Every row gives one point. Each copy is the shape, with its points in the same order, stretched, turned, moved and blurred by noise. Is it also mirrored, or only turned?
(in the rows, 128 means zero)

Shape:
[[138 129  99]
 [104 100  76]
 [159 142 107]
 [138 149 117]
 [131 109 128]
 [118 176 162]
 [ 99  74 112]
 [111 156 138]
 [107 136 117]]
Copy 1, 9 rows:
[[148  93 103]
 [174  76 142]
 [131  96  84]
 [140 116  89]
 [128 113 127]
 [136 178  78]
 [150 101 170]
 [150 152  95]
 [160 126 114]]
Copy 1 is: mirrored
Copy 2, 9 rows:
[[152 141  91]
 [132 117  44]
 [165 153 116]
 [143 146 122]
 [135 102 105]
 [100 156 171]
 [119  77  53]
 [103 146 137]
 [114 137 103]]
Copy 2 is: only turned

Shape:
[[143 151 153 163]
 [155 129 164 138]
 [119 118 165 114]
 [115 124 116 103]
 [ 88 150 108 123]
 [154 112 182 131]
 [168 169 119 114]
 [111 158 117  96]
 [ 48 141 135 153]
 [138  91 156 131]]
Copy 1:
[[137 167 171 148]
 [171 171 139 135]
 [175 142 140 113]
 [128 121 116 108]
 [ 91 104 157 112]
 [200 170 133 133]
 [101 194 123 112]
 [101 140 135  90]
 [114  68 201 123]
 [189 131 118 145]]
Copy 1 is: only turned
Copy 2:
[[ 94 159 122  91]
 [135 139 113  70]
 [126 105 148  96]
 [113  89 114 145]
 [ 67  98 129 149]
 [155 137 135  70]
 [114 118  56 110]
 [ 92  69  95 126]
 [ 44 113 193 150]
 [163 130 137 109]]
Copy 2 is: only turned
Copy 3 (10 x 4):
[[133 124 155 100]
 [113 113 135 101]
 [ 80 126 141 135]
 [101 167 112 147]
 [121 170 145 144]
 [ 93  98 129 110]
 [126 174 121  87]
 [104 185 134 131]
 [115 148 180 174]
 [104 107 114 134]]
Copy 3 is: only turned
Copy 4 (10 x 4):
[[140 129 115 162]
 [155 128 144 151]
 [132 104 160 133]
 [121 129 141 102]
 [100 113 123 113]
 [159 122 155 161]
 [167 142 100 114]
 [125 108 125  95]
 [ 64  89 136 131]
 [136 148 175 132]]
Copy 4 is: mirrored

Shape, 12 rows:
[[185  53 115 157 122 148]
 [195 125 106 147 122 149]
 [165 135 177 139 140 124]
 [107 151 102 146  81 149]
 [118 155 138 140 129 148]
 [103 147 101  97  87  99]
 [135 137 126 113  99  56]
 [106 115 108 118 141 121]
 [118 131 149 137 147 107]
 [142 150 147 154 130 150]
 [119 156 115  98  75 140]
 [125 133 144 138 145 136]]
Copy 1:
[[183  84 133 167 188 170]
 [160  94 149 162 116 174]
 [144  80 162 135 123 109]
 [110 151 170 109 147 178]
 [112 132 165 134 129 131]
 [144 159 128  78 129 155]
 [154 106 113  59 106 141]
 [133 146 112 133 145 134]
 [121 113 130 121 127 109]
 [121 111 171 147 127 136]
 [153 162 176  99 138 162]
 [121 120 144 143 137 118]]
Copy 1 is: only turned
Copy 2:
[[179  64 177  54 136 166]
 [184  88 131 123 136 167]
 [127 116 204 153 129 167]
 [169 124  65 127  72 166]
 [128 135 114 151 125 178]
 [170 135 107 124  67 103]
 [160 102 172 147  56  84]
 [134 121 128 102 127 130]
 [103 114 164 144 119 142]
 [131 120 136 157 123 187]
 [197 163  94 121  79 142]
 [119 128 147 139 134 165]]
Copy 2 is: only turned
Copy 3 (12 x 6):
[[ 96  54 143 148 134 112]
 [160  70 169 154 140 125]
 [114 108 170 111  95 108]
 [161 120 104 192 114 152]
 [136 136 137 158 119 147]
 [167 130  66 133 118 140]
 [147 117  90  95 105  76]
 [120 135 102 129 160 134]
 [114 138 135 116 127 110]
 [139 123 166 151 113 133]
 [167 116  90 141  95 167]
 [119 136 142 136 134 128]]
Copy 3 is: only turned
Copy 4, 12 rows:
[[130 143  34 205  70 113]
 [ 74 145  56 166  97 133]
 [129 101  72 148 175 124]
 [ 98 197 159 128 127 127]
 [117 157 128 136 147 148]
 [125 155 177  88 117 101]
 [127 122 124  72 136  77]
 [161 147 145 124  90 135]
 [162 130 120 109 149 125]
 [115 143 105 144 159 142]
 [ 93 150 176 125 127 112]
 [145 131 117 137 143 137]]
Copy 4 is: mirrored

Shape, 13 rows:
[[124 126 107 148 111 122 153  94 160]
 [108 172 172 133 112 101 153 126 140]
 [ 73 130  91 110 131 172  79 130 129]
 [159 149 151 133 119 140 146 162 135]
 [ 68 104 103 151 140 159  71 120 108]
 [ 68 161  93 160 183 157  85 122 110]
 [115 121 137 116 148 134 113 133 180]
 [115 161  79 152  87 106 140 142 174]
 [128 159 176 157 110 111 105 133 157]
 [ 37 110  96 137 155 142  97 137 108]
 [138 163  79 134  81 111 137 103 146]
 [138 142 168 164 104 142 149 156 170]
 [147 151 163 153 133  79 125 159 130]]
Copy 1, 13 rows:
[[117 136 148 171 117 123 191 114 108]
 [110  92 161 126 110 183 153 136  94]
 [147 173 106 118 183 117  79 110 111]
 [119 104 146 132 115 148 136 141 172]
 [159 197 114 117 173  74  90 129  94]
 [162 181 161 126 220 122  77 154 103]
 [109 149 106 109 160 134 156 142 138]
 [ 56 137 167 180 123 143 151  87 140]
 [104 124 179 107 137 133 154 120 121]
 [137 184  86 120 166 111  78 152  81]
 [110 136 184 190 109 149 156  70 131]
 [ 89  94 146 129 126 119 170 135 138]
 [ 97 131 170 121 100 154 139 153 162]]
Copy 1 is: only turned
Copy 2:
[[148 107 115 136 116 128 152  91 112]
 [123 160  99 169 159 141 130 118 146]
 [122 143 104  79 118 114  90 114 148]
 [140 155 105 156 136 134 131 135  82]
 [113 119 135  81 116 109  93 128 149]
 [ 75 126  95  69 154 109 106 121 145]
 [165 126 111 135 149 147  88 104 115]
 [156 151 119 154 141  78 131  76 132]
 [176 154 116 170 173 127 114 143 143]
 [ 75 118 116  87 123 112  83 102 158]
 [165 149 130 122 123 105 170  79 120]
 [154 138  81 183 142 115 114 140 109]
 [145 156 148 167 173 140 128 126 103]]
Copy 2 is: mirrored

Shape:
[[186 135  95 129 139 130 152 152  86 102 106]
 [144 121 101  90 159 109 125 186 178 159 169]
 [118 161 114 160 120 120 135 187 141 102 100]
 [149 107 119 114  86  86  97 178 113 193 156]
 [160 132 112 168 163 155 113 151 153 129  83]
 [121 116 110 114 113 144 162 101 139 182 150]
 [147 144 178 145 126 124 111 152 156 146 145]
 [163 161 160 158 151 151 147 157 134 113 169]
 [ 91 144 133 172 115 163 138 106 162 104  73]
 [106 104 167 134 108  95 146 123 163 174 103]
 [108  76 141 114 102 147 152 101  87 191 166]
 [182 104 118 142 102 157 141 185 138 109 144]
 [168 117 104 132 159  84 110 161  98 102 162]
 [ 93 125 186 104 173 152 157 167 126 138 111]
 [146 118 112 108  94 102 100 115 164 118 154]
 [134  66 151 160  88 121 153 187 135 175 138]]
Copy 1 (16 x 11):
[[154 183 108 169 125 108 168 122 120 109 123]
 [104 146 137 107 197  72 110 129 145 138 133]
 [118 137  84 142 138 129 123 119 147 109  91]
 [102 116 143 138 186  62 104 168  65 110 115]
 [151 129  92 133 140 109 122  60 116 110 116]
 [119 144 138 118 161 153 146 129 104 183 133]
 [128  93 131 125 123 104  99 127 125 145 106]
 [140 136 108 146 116 106 154 102 164 175  97]
 [144 122  76 107 108 199 140  89 120 140 111]
 [134  82 150 132 156 154 109 132 108 129 133]
 [107 112 164 133 165 131 181 138  77 164 129]
 [167 158 128 116 139  91 155 112 110 126  67]
 [137 138 102 152 141  55 156 149 134 102 139]
 [ 80 118 154 142 137 120 160  95 161 117 114]
 [161 139 127  89 130 120 115 167 103 141 141]
 [138  96 141 139 190 105 138 124  82 112  73]]
Copy 1 is: mirrored
Copy 2:
[[143 165 183 132  93 108 143 136 156 169 131]
 [120 156 145 134 149 170 130 167  88 136 137]
 [ 98 129 164 181 117 140 143 159 160 161 102]
 [149 190 104 152 121 150 118 169 127 100 104]
 [108 103 175 132  89 130 144 166 138 134 109]
 [128 122  97 146  98 126 132 120 105 134 172]
 [129 115 137 139 148 149 124 162 162 108 146]
 [127 131 185 150 140 136 109 138 160 129 184]
 [ 79  68 127 159  94 118 167 120 162 149 126]
 [114 103  73 147 140 114 139 169 137 118 123]
 [141 130  84 161 107  91 135 100  95  82 167]
 [ 90 174 164 154 103 125 149 169 149 108 159]
 [120 170 173 117 139 119  96 129 125 133 107]
 [139  91 152 172 176 104 172 141 124 125 125]
 [ 97 150 108 108 121 155 128 121 145 129 137]
 [ 92 153 103 191 111  94 135 204 117  75 134]]
Copy 2 is: mirrored
Copy 3:
[[175 114  87 122 159 141 128 171 133  79  93]
 [135 166 138 105 131 195 134  73 150 153 116]
 [119 141 115 117 173 115  90 122 138  99  59]
 [141 127 150 102 107 172  85 157 129 189 156]
 [109 134  66 121 161 157 112 109 180 100 119]
 [ 97 154 125 130 107 126 165 145 139 178 153]
 [119 111 135 101 118 107  83  98 141 119 164]
 [160 134 110 101 140 100  94 123 120  65 153]
 [ 52 124  86 139 151  81 129 113 148 116  85]
 [ 51 122 182 130 115 121 122 121 162 162 144]
 [ 82 128 140 100  83 144 161 214  90 188 194]
 [149 140  83 107 105 153  92 138 133  96 108]
 [178 125 117 128 173 197 101 149 100  85 129]
 [ 64 107 159  53 132 116 158 137 120 124 115]
 [134 114 111 152 114 144 113  83 127 149 122]
 [ 81 158 158 103  90 167  87 178 134 148 151]]
Copy 3 is: mirrored

Shape (15 x 12):
[[114  96  86 117  92 132 115 162 114 134 156 161]
 [163 154 141 154 117  72 135 114 142 117 122 152]
 [131 129  94  82  93 143 130 171  93 171 104 156]
 [148 145 156 139 128 118 140  77 140 147 119 135]
 [139 154 158 132 139 107 142 116 161 175 155 126]
 [137 150 156  98 133 136 147  79 154  94 125 103]
 [132 116 141 170 163 109 153 101 119 141 111 125]
 [127 141 118 146  90 144  94 158  94 142 129 125]
 [142 123 171 147 127 113 111  84 174 137  95 151]
 [128 144 172 143 160 142 144 135 162 110  97 141]
 [175  98 128  99 106 164 117 155 121 138 126 127]
 [152 114  74 118  91 145 130 180 125 147 120 115]
 [163 128 102  90 142 155  95 156 106 137 132 151]
 [137 122 195 138 131  84 145 113 130 127 125 127]
 [184 135 119  96  66 198 143 136 119 116 154 179]]
Copy 1 (15 x 12):
[[119  99  91 139 127 152 172 186 121 170 153 122]
 [140 137 112 157 117  73  86 116 132 193 115 143]
 [147  94  76 129 135 118 199 188 104 136 138 121]
 [157 133 165 158 117  97  96 112 124 139 131 121]
 [148 149 160 123 148  88 119 143 117 151 136  97]
 [173 190 147 134  90 101 105  81 144 135 171 128]
 [108 128 150 156 112 102  76 144 111 110 107 156]
 [123  72  82 120 142 144 152 140 139 151 128 108]
 [156 137 201 163 113 114 112 119 149 172 102 151]
 [132 184 147 145 123 125 111  99 126 143  92 141]
 [123 106 117 108 148 118 194 136 114 144 165 144]
 [121 111  71 114 166 121 189 176 142 146 170 148]
 [148 112 103  90 135 142 164 150  88 149 133 131]
 [109 134 145 139  89  71 110 120 131 157 113 125]
 [159 135 102 167 170 133 191  97  91 169 191 122]]
Copy 1 is: mirrored
Copy 2, 15 rows:
[[130 174 107 167  53 135 142 119 109 137 118 130]
 [126 122 161 185 127  95 130 102 142 128  99 123]
 [138 169  84 132  61 140 107 162 152 117  77  96]
 [153 109 127 147 172 110 135 110 135 138 116 108]
 [133 129 157 141 159 136 142  90 144 164  97 125]
 [117 111 146  95 169  93 127  95 121 144 166  99]
 [126 110 124 155 163 121 129  88  96 127  79 123]
 [121 193 100 150  94 127 154 133 155  99 105 122]
 [141  97 131 175 182 126 111  99 136 126 131 121]
 [104  95 151 129 169 138 112 107  98 112 125 139]
 [144 156  85 113  94 131 109 115 140  99 117 152]
 [132 165  97 138  46 146 133 111 147 103  87 103]
 [106 161  80 120  91 121 120 133 151 124 110 158]
 [125 136 166 151 174 106 104  90 110 132 107 142]
 [182 132  93 119  58 103 155 168 130  89 167 156]]
Copy 2 is: mirrored
Copy 3:
[[140 106  86 137 105 148 139 124 154  88 171 168]
 [147 155 119 162 152 102 134  65 133 181 122 131]
 [145  74  89 123  69 130  98 114 160 126 130 142]
 [139 153 140 129 113 123 163  58  99 183 102 113]
 [136 116 150 120 139 123 139  76 108 180 134 117]
 [139 183 150  87 136 108 147  69  81 145  76 131]
 [107 137 148 166 118 146 153 113 109 168  88 119]
 [111 104  86 144 112 137 118 125 142 104 165 104]
 [173 173 161 149 126 141 149  44 106 171 103 101]
 [124 159 161 147 146 146  88  83  83 141  88 125]
 [158  82 116 141  96 114 115 100 114  86 126 127]
 [149  64  76 132 119 134 131 120 148  95 113 130]
 [158 104  95 130 107 122  87 145 111 124 134 142]
 [126 153 179 156 126 109 140  55 135 156 116 124]
 [144  99  90 118  91  99 126  44  82  92 159 180]]
Copy 3 is: mirrored
Copy 4 (15 x 12):
[[134 105 101 103 158 159 171 172 141 213 126 124]
 [110 137  85  91 151 136  89 113  85 105 124 187]
 [110 100 158 123  95 129 176 193 132 207  99 156]
 [128 115  96 143 103 134 110  91  92  94 133 170]
 [ 91 152  99 159 111 121 115  80  86 139 134 139]
 [143 142 118 137  77 169  72 126 126  71 157 136]
 [165 133 123 140 158 103 127  86  97  97 124 169]
 [112  71 115 130 144 109 152 176 117 152  96 120]
 [125 131  53 115 111 145 127  92 117  83  85 186]
 [124 181 106 158 130 141 127 143 117  73 100 170]
 [144 102 117 164 128 148 112 194 154 178  88 155]
 [168 124 134 119 123 119 137 196 125 211  85 133]
 [111 110 155 150 157 179 138 180 130 165  82 147]
 [101 130  95 132 134 110  88  95 141 100 135 171]
 [128  86  74 181 100 206 123 239 108 179 151 175]]
Copy 4 is: only turned
